Each row is a point. Each copy is the shape, with its points in the same order, stretched, turned, moved and blurred by noise. Some copies are also mirrored. Which?

Shape:
-0.56 -0.09
0.07 0.43
0.02 0.35
0.42 -0.41
-0.25 0.43
Copy 1 (5 x 2):
-0.40 0.22
0.55 0.20
0.54 0.20
0.06 -0.72
0.32 0.40
Copy 1 is: only turned
Copy 2, 5 rows:
0.37 0.73
0.45 -0.23
0.38 -0.12
-0.51 -0.31
0.61 0.16
Copy 2 is: only turned

Shape, 7 rows:
-0.68 -0.04
0.26 0.38
0.09 0.05
-0.31 -0.12
0.20 -0.31
0.84 0.14
-0.12 -0.03
Copy 1:
0.08 -0.65
0.19 0.16
-0.03 -0.05
-0.09 -0.27
-0.54 0.06
-0.17 0.66
0.00 -0.12
Copy 1 is: mirrored
Copy 2 (7 x 2):
-0.58 0.84
-0.48 -0.52
-0.26 -0.12
-0.30 0.48
0.23 -0.02
0.12 -1.02
-0.23 0.20
Copy 2 is: mirrored
Copy 3:
-0.13 1.03
0.34 -0.06
0.02 0.11
-0.28 0.65
-0.36 0.05
0.14 -0.74
-0.12 0.44
Copy 3 is: only turned

Shape, 8 rows:
-0.99 -0.32 0.34
0.38 -0.23 0.30
0.21 -0.03 -0.14
0.06 0.05 0.22
0.21 -0.29 0.44
-0.19 0.11 -0.51
0.17 0.17 0.75
0.02 0.14 -0.74
Copy 1, 8 rows:
0.07 0.77 0.00
-0.51 -0.24 -0.48
-0.30 -0.18 0.02
-0.07 -0.08 -0.26
-0.47 -0.10 -0.53
-0.06 0.06 0.55
0.06 -0.12 -0.86
-0.15 -0.13 0.68
Copy 1 is: mirrored
Copy 2 (8 x 3):
0.46 -1.05 1.01
0.30 0.13 0.04
-0.09 0.16 0.22
0.09 -0.20 0.09
0.45 0.02 0.15
-0.45 -0.07 0.58
0.30 -0.34 -0.46
-0.64 0.22 0.51
Copy 2 is: mirrored

Shape:
-0.16 -0.08 -0.46 -0.37
-0.54 -0.27 -0.05 -0.34
0.38 1.19 0.23 0.10
-0.05 0.16 -0.22 -0.24
-0.09 0.21 -0.33 0.24
-0.59 -0.35 0.37 0.31
0.16 0.18 0.04 -0.08
-0.31 0.36 -0.19 -0.37
Copy 1 (8 x 4):
0.85 -0.15 0.18 0.03
0.35 -0.38 0.52 0.04
-0.47 -0.36 -1.13 0.66
0.46 -0.18 -0.06 0.14
0.23 -0.11 -0.18 -0.16
-0.51 -0.36 0.32 -0.12
0.00 0.01 -0.24 0.31
0.51 -0.44 -0.09 0.25
Copy 1 is: mirrored
Copy 2:
0.31 0.36 -0.35 -0.34
-0.22 0.65 -0.39 -0.11
-0.02 -0.66 1.24 -0.89
0.18 0.17 0.02 -0.42
0.08 -0.39 -0.29 -0.43
-0.78 0.01 -0.50 0.22
0.12 -0.09 0.25 -0.16
-0.07 0.38 0.15 -0.69
Copy 2 is: mirrored
Copy 3, 8 rows:
0.47 0.21 -0.21 -0.15
0.50 0.46 0.26 0.01
-0.23 -0.24 -0.76 0.95
0.27 0.12 -0.31 0.10
0.31 -0.34 -0.26 0.23
0.09 -0.06 0.66 0.40
0.01 -0.03 -0.10 0.23
0.46 0.39 -0.28 0.20
Copy 3 is: mirrored
Copy 4, 8 rows:
-0.45 0.30 -0.10 0.41
-0.27 -0.14 -0.16 0.84
1.21 0.81 0.48 -0.25
-0.06 0.32 0.04 0.26
-0.07 0.24 0.37 0.15
-0.02 -0.72 0.23 0.70
0.20 0.16 0.11 0.01
0.18 0.48 -0.02 0.62
Copy 4 is: mirrored
